Each row is a point. The points of each table are mixes of a few directions, plus a little noise. Count the directions of each table, and those that both share. Where both have some left over, give the other angles between the two spaces (their principal angles), to ten degrees, smallest first.

First, 4 rows:
[[-11.6 -13.3 -36.8]
 [  3.6   4.3  11.3]
 [  5.6   6.2  17.3]
 [  2.2   2.7   8.0]]
Second, 4 rows:
[[  7.7  -7.4  -1.9]
 [  2.8  -2.7  -0.7]
 [-27.9  26.8   6.7]
 [ 17.4 -16.7  -4.2]]
Directions: first 1, second 1, shared 0; angles 80

First (9 x 6):
[[ 20.3 -12.2   4.0 -19.5   0.6  15.4]
 [-10.2  -0.5   0.4  22.4  -3.8   9.4]
 [-20.2  -3.4  16.1 -44.7 -19.4 -27.3]
 [  6.4  -0.9  -5.2  21.2   7.0  13.6]
 [  5.3  -4.8  -4.8  19.5  11.2   5.2]
 [-10.6  -8.6   1.4  11.0   6.2 -13.2]
 [ -3.0   3.1  -3.6  25.2   0.6  13.2]
 [ 18.9  10.1  -6.9 -16.9   5.7   0.4]
 [ -7.2  16.7  -1.2 -17.7  -7.4 -16.4]]
Second:
[[ -1.8   2.1 -30.4 -35.7  -9.1  -4.0]
 [ -4.9 -28.8  17.6   0.5   1.9  -1.3]
 [ -3.4 -13.7  -3.9  -8.6  -0.3  -2.5]
 [ -7.6  10.0   5.7  27.5   1.9   0.4]
 [  3.3   3.4  21.2   2.9  -3.4   3.9]
 [  2.4  20.2 -14.8 -20.0  -9.8   0.6]
 [ 23.5  16.7   6.5  -3.9   6.9   6.5]
 [-11.3  -9.8  -2.2  37.1  11.7  -3.6]]
Directions: first 4, second 4, shared 3; angles 70

First, 10 rows:
[[ -5.0   4.0 -13.6  12.5   7.6   5.7  -1.0 -13.6  -2.2]
 [  0.0  -0.1   0.4   4.4  -7.5  -6.8   7.2  -6.2  -7.1]
 [ -1.2 -12.0  13.6  -2.7  14.9  14.3  -6.2  11.6   9.6]
 [  1.7   7.0 -10.2   5.2 -18.7  -7.9  19.5  -5.8 -15.3]
 [-10.3  26.0 -33.7  -1.9 -13.0 -15.8  -9.7 -13.5  -5.5]
 [-20.9  -1.0   0.3   4.3 -14.2 -15.9  -0.1  -7.9 -12.4]
 [ 19.0 -13.4  29.7 -18.7  25.9   9.5 -24.5  19.1  29.4]
 [ 32.1 -12.5  28.6 -12.0  24.4   8.6 -14.0  10.6  26.0]
 [ -4.8   2.2  -7.9  10.0  -4.7  -2.5   7.5 -10.9  -9.0]
 [-10.6   0.0  -7.3  -1.0 -14.7  10.7  21.5  16.5 -13.6]]
Second, 8 rows:
[[ -4.4 -14.5  12.3  15.8   0.3  14.6  25.3  -3.5   2.9]
 [ 15.9  16.1 -16.5  -7.2   3.6   0.8  -5.3  -0.9 -19.1]
 [ -6.2   4.9 -20.0   1.9   9.5   3.9 -16.9   3.2  -9.0]
 [-12.4   7.3  18.8 -20.3   1.8  -4.0 -15.0  -0.5  27.4]
 [-16.0  -4.5 -19.4   6.9  -4.5   2.0  -4.5  12.8   8.3]
 [  9.5 -21.1  40.1  15.8   1.3   5.5  31.8 -17.6  -4.1]
 [ 16.1   3.7 -23.2   3.0  -2.6 -19.2 -16.9   1.4 -27.5]
 [ -2.7   8.5   8.2 -16.2  -9.6  -4.0   1.4   5.6  21.2]]
Directions: first 5, second 5, shared 3; angles 60, 60

First:
[[  1.2   1.7  -0.6   0.9   0.1  -0.3  -1.2   0.5  -1.3  -1.3   0.6   1.8]
 [ 12.1  15.3  -9.0  11.7   4.4  -2.4 -11.0   3.7 -14.6 -15.3   6.4  20.5]
 [ -2.7  -3.5   1.7  -2.9  -1.3   0.7   2.7  -0.8   3.7   3.2  -1.0  -4.7]
 [  3.4   4.9  -3.4   3.9   1.2  -1.0  -3.9   1.0  -4.8  -5.3   1.9   6.5]
 [ 11.7  15.0  -9.7  11.2   4.4  -2.6 -11.0   4.4 -14.2 -15.1   6.6  20.9]
 [-38.4 -50.0  31.0 -37.9 -13.5   7.0  37.2 -12.6  47.6  50.1 -20.6 -68.7]
 [  5.6   7.2  -4.5   5.5   1.9  -1.0  -6.0   1.8  -6.9  -7.5   3.1  10.3]
 [ 12.0  16.0  -9.9  11.8   4.1  -2.1 -11.8   3.9 -15.3 -16.3   6.6  21.8]
 [ -1.8  -2.6   1.4  -2.0  -0.5   0.1   1.9  -0.3   2.8   2.6  -1.6  -3.4]
 [ -7.8 -10.3   6.5  -7.7  -2.8   1.5   7.3  -2.5   9.2  10.0  -3.6 -13.6]
 [  4.0   6.0  -3.9   4.6   1.7  -0.9  -4.3   1.2  -5.6  -5.8   2.3   7.8]]
Second (8 x 12):
[[  6.7 -15.2  -0.9 -16.8   3.3 -14.2 -14.7   0.3  22.6   8.0   1.6  -4.6]
 [  6.6   2.6  -6.5   3.8  -9.5  24.1  21.4   1.2  -3.0  -0.8 -12.0 -20.7]
 [-22.4   8.0  14.3   9.4   6.8 -14.4  -4.2  -3.7 -15.8  -1.5  11.4  22.2]
 [-19.7  -3.7  10.2   7.4  -2.2  17.2 -26.2  -5.0  -2.3  31.6  10.7  20.9]
 [  0.4  -0.6  -3.5   6.5 -10.8  13.0  -4.9   2.0  -1.2   9.3  -0.1  -3.9]
 [  7.2   9.1   2.8 -15.3  32.9   7.6  42.3 -10.4  -4.9 -25.1 -16.7  -1.4]
 [  9.1   4.7  -5.1   1.1   6.0 -26.4 -24.2   4.7  -0.9 -12.5  11.9  21.7]
 [ 11.8  -4.5 -11.5   3.8 -26.6  -6.9  11.0  11.1   5.8  -8.5  -6.7 -34.5]]
Directions: first 1, second 5, shared 1

First (8 x 18):
[[ -4.6  24.1  -6.0  21.6 -21.4  28.5   9.6  15.1   6.8  -6.5 -18.5  -0.4
    1.8   1.3 -28.8 -25.0 -10.6  -5.7]
 [ 16.1 -14.0   6.5  13.0   8.7  -5.6   9.6   0.4 -13.1  -8.6  14.6  17.2
    0.0  -2.0   0.0   9.3 -12.4   4.3]
 [ -4.9 -18.0   6.0 -29.6  15.8 -23.9 -16.1 -13.2   4.4  11.2   8.4  -8.3
    1.2   1.5  25.4  20.6  20.0   2.6]
 [ -3.7  19.5  12.5   9.3 -20.1  22.2   0.1   6.6   3.0 -13.3 -14.2   7.7
    8.9   1.5 -30.8 -17.8 -17.6 -14.9]
 [ 10.1  -0.7  -2.4   5.1   5.2  -9.5   4.1 -13.2 -26.3  -9.1  16.5  10.6
   -9.2  -7.7  12.0   3.7 -21.3  -1.0]
 [-21.8  22.2  -0.6 -12.7 -18.6  17.4 -12.3   6.7  24.1   7.0 -26.6 -18.5
    6.9   5.4 -16.0 -17.5  13.6 -10.2]
 [  0.4 -21.9  -2.5  -9.1  15.3 -12.1  -1.5   5.6  16.0  14.7   2.7  -8.0
    2.4   4.9  14.0  16.2  28.1  13.5]
 [  8.4 -11.5 -13.5   2.6  14.8 -16.3   6.2  -7.8 -15.6   4.4  16.6   0.2
  -12.1  -5.0  24.8  10.9   0.5  11.2]]
Second, 8 rows:
[[ -0.4   8.5  -3.0   1.4  -4.5   1.7  -0.4  -5.5  -9.5  -4.7   1.5   1.1
   -4.0  -3.3   0.8  -5.7 -10.8  -4.8]
 [ -3.3  50.5 -14.5   8.4 -24.7   8.6  -0.9 -31.1 -54.1 -24.6   6.2   5.5
  -22.6 -18.9   3.1 -30.4 -61.2 -24.7]
 [ -1.4  20.7  -6.0   3.0 -10.0   3.6  -0.3 -12.5 -22.1  -9.9   2.4   2.1
   -9.2  -7.7   1.2 -12.7 -24.9 -10.1]
 [  0.8 -12.8   3.6  -2.2   6.3  -2.5   0.3   8.1  13.5   6.2  -1.6  -1.2
    5.8   4.8  -1.1   7.7  15.6   6.4]
 [  2.4 -36.5  10.3  -6.2  17.7  -6.5   0.5  22.7  39.0  17.9  -4.5  -4.3
   15.9  13.5  -2.6  21.8  44.5  18.0]
 [  0.7 -12.0   3.5  -2.1   6.0  -2.2   0.3   7.2  12.8   5.7  -1.5  -1.6
    5.1   4.5  -0.7   7.4  14.8   6.0]
 [  0.4  -6.7   1.9  -1.1   3.3  -1.0   0.0   4.4   7.5   3.5  -1.0  -0.9
    3.1   2.7  -0.3   4.2   8.3   3.2]
 [  0.6 -11.3   3.4  -1.7   5.7  -1.8   0.1   7.2  12.4   5.6  -1.4  -1.5
    5.3   4.7  -0.9   6.7  14.0   5.7]]
Directions: first 4, second 1, shared 1

First (8 x 20):
[[ -2.7  -1.0   0.4  -2.3   1.4   0.4   3.1  -1.6  -5.3   3.2  -1.3  -3.5
    3.1  -2.3  -1.6   0.9   0.8   1.8   3.8  -4.8]
 [-24.6  -5.3   3.9 -16.6  13.3   8.9  21.4 -13.5 -33.6  24.1 -10.3 -26.4
   20.1 -19.9 -13.0   6.7   3.4  14.0  32.8 -34.1]
 [ 27.6   5.4  -4.5  19.3 -14.4  -9.7 -24.8  15.7  37.2 -27.9  12.3  28.6
  -22.7  22.0  14.6  -8.9  -3.7 -14.7 -36.1  39.1]
 [-13.3  -2.8   2.6  -9.9   6.8   5.2  11.2  -8.0 -17.9  13.7  -6.6 -13.8
   11.1 -10.3  -7.4   3.9   1.8   7.4  17.8 -19.4]
 [  0.9   0.7  -0.4   0.9  -1.2  -0.4  -1.8   0.4   2.3  -1.0   0.5   1.3
   -0.6   2.0   1.0  -0.2  -0.3  -1.3  -1.7   2.1]
 [-17.5  -4.0   3.0 -12.7   9.9   6.6  15.3 -10.9 -24.0  18.2  -7.9 -17.8
   15.5 -15.4  -9.5   5.1   3.3  10.2  23.8 -24.9]
 [ 12.5   2.8  -2.1   8.9  -6.8  -4.6 -11.8   7.5  18.6 -13.4   5.1  13.6
  -10.7  11.5   6.9  -2.9  -2.1  -6.7 -17.2  19.1]
 [ 17.2   3.5  -2.7  11.7  -8.7  -6.7 -15.0  10.5  23.1 -17.9   7.1  18.3
  -13.8  13.8   9.1  -4.9  -2.2  -9.3 -22.9  23.6]]
Second:
[[ 16.0 -14.9 -10.4 -14.0 -14.6  18.0   5.1   5.2  -7.4   2.9 -14.1  -4.6
   11.3  -3.7 -14.6   5.2   5.8  20.2   5.9 -27.2]
 [ 23.6  10.1  14.8  -2.1  21.1  34.8  25.2 -16.2 -15.2 -19.4 -39.4  -5.4
   11.2  29.3  -3.6  -4.3   5.4  -6.3   7.3   1.7]
 [ 13.1  -4.7  -5.5   5.2  -8.2 -16.7 -15.7  13.2  11.6   6.4  23.4   9.4
  -24.5   0.3   9.7 -18.4  -4.4  -9.9 -28.7  15.0]
 [-13.1  16.7  -5.7  16.5   5.4 -22.2 -16.2   2.3  10.3  12.3  16.3   5.6
  -17.4 -12.1  20.6  -0.5  -2.3 -15.6  -9.5  18.1]
 [ -8.3 -25.5  -2.8 -15.2   7.3 -18.6  18.9 -13.1   6.1   1.8  21.7 -28.2
   -0.7   8.3  -0.9   0.0 -26.8 -17.1 -17.3   4.8]
 [ -4.1  -9.0  -5.4  -5.1 -18.0   0.0  -9.5  10.9  -0.2   3.8   4.9   6.6
    6.1 -13.1 -10.8   5.1   6.0  19.4   8.2 -15.8]
 [-17.1   0.9   6.7   2.2  -5.4  -7.5  -8.2   4.3   2.0  -3.6   9.3   8.4
    4.4  -6.4  -5.3   3.7   2.7   7.7  10.6   1.4]
 [-17.5   2.8   9.2   2.1 -11.0   0.1 -11.0   8.3  -1.6  -6.9   2.4  15.7
   11.0  -9.1 -11.8   5.8  10.7  19.2  21.0  -5.6]
 [ -7.4  -7.0  -3.8   1.6 -10.9 -18.1 -14.0  10.0   8.9   6.0  23.1   6.6
   -9.6  -9.6   1.3  -4.2  -3.1   1.3  -9.0   4.4]
 [ 15.2  30.3   2.9   9.4  34.2  30.6  24.3 -25.4 -14.3  -4.1 -48.1 -14.1
    7.4  16.9  15.6   8.1   5.4 -18.7  10.7   3.6]]
Directions: first 1, second 5, shared 0; angles 30

First (11 x 32):
[[ -3.4  -6.8  -5.4  -6.1   4.9 -24.1  -6.3  13.5  -8.8  20.6  -7.4   6.4
    9.2  -0.1  16.9 -12.6   1.0  11.5  -2.6  31.6 -12.8  -3.1  -6.0  -9.3
    7.0   7.2   9.7  12.6 -10.1   9.7   5.9  13.3]
 [ 18.4  13.0  12.8  13.4  -0.4   6.1   2.0   2.7  13.1 -15.5 -24.7  14.7
  -12.1  -5.4  -6.7   1.4  -5.3  -6.6   1.5 -17.6   8.7  10.5 -13.9 -14.8
  -17.3 -10.9  -8.6   5.7  13.2 -10.0  -4.3 -14.7]
 [ -0.1   4.4   2.9   3.6  -4.9  22.0   5.9 -13.8   6.9 -16.9  12.2  -8.7
   -7.6   0.9 -15.1  11.8  -0.1  -9.9   2.4 -28.1  11.3   1.7   7.6  11.9
   -4.1  -4.1  -7.9 -13.4   7.7  -7.9  -4.8 -10.7]
 [ 25.9  17.0  17.6  18.1   1.7   1.0   1.3   8.7  15.9 -17.7 -39.6  23.6
  -15.4  -8.1  -4.8  -1.6  -6.8  -6.2   1.4 -16.2   8.5  14.4 -22.1 -25.4
  -23.1 -14.3  -9.6  12.1  16.0 -12.1  -5.0 -16.9]
 [ 17.8  12.4  12.2  12.9  -0.5   6.9   2.3   1.6  12.7 -16.5 -22.3  13.2
  -11.9  -5.0  -8.2   2.2  -4.5  -7.1   1.8 -18.8   8.7  10.4 -12.4 -12.7
  -16.5 -11.1  -8.7   3.9  13.3  -9.7  -4.8 -14.3]
 [-17.4  -8.6  -9.4  -9.6  -4.7  12.6   2.9 -14.4  -6.8   1.2  33.5 -21.2
    5.2   5.9  -5.6   8.9   4.8  -1.5   0.3  -5.9   0.8  -8.8  19.8  24.7
   13.7   7.0   2.0 -16.6  -6.3   3.2   0.4   4.6]
 [ 21.7  12.4  13.9  13.6   2.8  -4.8  -0.2  10.4  11.6  -9.6 -35.7  21.5
  -11.0  -6.8  -0.6  -4.3  -6.1  -2.9   0.5  -7.0   4.1  11.8 -20.4 -24.0
  -18.6 -11.1  -6.8  13.3  11.3  -7.2  -3.5 -11.7]
 [ -1.4  -8.6  -5.6  -7.7   9.2 -40.1 -10.4  23.7 -12.9  31.7 -19.2  13.9
   13.7  -1.2  27.9 -21.6   0.5  18.1  -4.3  51.0 -20.4  -3.8 -13.3 -20.7
    8.4   9.0  14.2  23.3 -15.1  14.8   9.0  20.5]
 [-22.4 -13.5 -14.2 -14.6  -1.8   2.1  -0.1  -9.1 -12.8  12.3  34.6 -21.3
   11.8   7.2   2.6   3.2   5.8   4.1  -0.7   9.9  -6.1 -11.8  19.6  22.7
   19.0  12.2   7.3 -11.7 -12.8   8.9   3.8  13.1]
 [-18.0  -5.2  -8.2  -7.7  -7.7  28.3   6.7 -23.6  -2.4  -9.9  43.1 -27.4
    1.1   6.7 -16.8  16.8   5.2  -9.1   2.2 -24.9   8.6  -8.0  25.7  32.8
   11.5   4.5  -3.2 -25.8  -0.9  -1.9  -3.2  -2.3]
 [-21.3 -15.6 -15.0 -15.9   0.9 -10.4  -3.7  -1.4 -16.0  21.3  26.3 -14.9
   14.8   5.8  10.5  -3.9   6.1   9.2  -2.1  25.1 -11.5 -12.2  14.1  14.6
   20.1  13.7  11.4  -4.3 -16.3  12.9   6.2  18.3]]
Second:
[[  4.0  14.3   0.6  10.9  -1.4   3.6   2.2   7.8   6.3  -5.8 -11.9  -7.9
   16.3 -22.6  -4.3   2.8   0.2  -6.2  -6.8   6.6  -8.0  12.9 -17.9 -12.1
    4.2 -10.2  -4.0  12.8  27.2  -1.4  -6.4  -4.3]
 [  8.8  -8.9   9.0  -7.9   6.2 -25.9 -10.9   4.3  -5.6  16.4 -18.5  27.4
  -23.6  28.6  17.7  -8.3  -0.3  16.9  12.0  10.9   7.4  -6.5   4.1  -9.3
  -11.1   9.7   7.0   1.0 -30.8   2.3   7.0   7.5]
 [ 15.4  14.3  -1.5   9.9  -1.5  -3.5   8.6  14.8  19.5 -13.8 -32.2  -2.4
   16.1 -37.3 -24.9   7.1 -14.8 -17.2 -13.1   6.0  -1.6  17.8 -15.1 -19.9
   -2.7 -17.0  -0.8  11.0  35.2  -4.1  -9.3  -4.7]
 [ 11.1  -7.7  10.0  -4.0   5.9 -19.1  -7.7   3.8  -2.8   9.1 -18.4  29.1
  -25.1  24.6  14.3 -10.2  -2.0  12.5  10.0   1.5   8.3  -6.1   1.7  -9.5
  -15.8   6.5   3.3   1.3 -27.5  -0.6   6.9   2.0]
 [-15.1   6.5   0.6  -6.1  -4.7   6.0  -7.6 -14.9  -7.4  10.2  22.0 -24.2
    5.4  14.2   3.7  20.2  15.4   8.7  10.3   5.8   2.6   2.5  10.0  15.4
   19.7   6.1   1.3 -10.6   3.6   2.9  -6.6   6.9]
 [-23.9  -6.3  -6.0  -4.6  -2.6  18.1  -3.0 -15.5 -17.5   6.9  45.1 -20.5
    6.8  14.6  15.8  -0.9  17.2   7.5   4.0  -4.9  -7.8 -11.3   9.4  24.3
   15.9  10.8  -2.4  -7.9 -10.2   4.8   3.8   2.8]
 [ -3.2   0.7 -17.0   2.0  -1.9   3.3  12.7  12.3   8.1  -8.3  -1.0 -17.4
   31.6 -41.6 -20.9  -1.5 -12.1 -18.2 -20.8  11.9 -13.9   5.4  -5.7  -3.1
   10.2  -9.3   2.8   7.3  27.1   3.6  -2.9   2.5]
 [ 11.3  15.4   4.2  21.7   0.2  14.0   6.8  11.6   8.6 -18.3 -15.9   4.4
   11.2 -28.6  -0.5 -11.1  -2.5 -11.6 -11.4  -9.9 -11.0  11.7 -30.1 -18.5
   -9.4 -15.5 -12.3  20.6  29.1  -6.5  -2.7 -16.3]
 [ -8.9  -2.9  -1.0  -7.0  -5.0  15.7   1.9 -18.5  -0.1  -5.4  23.7 -14.3
   -7.6  13.1 -11.5  16.2   3.5  -3.1   6.8 -18.5  12.2  -4.6  20.8  21.4
    4.7   3.8  -1.6 -21.0  -5.0  -2.6  -3.3  -1.3]
 [  0.5 -25.4   0.8 -15.1   5.1 -12.0  -2.9  -5.6  -8.9   8.8   7.4  26.1
  -30.9  35.2  10.5 -13.9  -4.7  10.2   9.1  -9.7  11.7 -21.7  22.9  10.7
  -15.6  15.2   6.3 -14.4 -48.6   1.7  13.7   5.1]]
Directions: first 2, second 5, shared 2
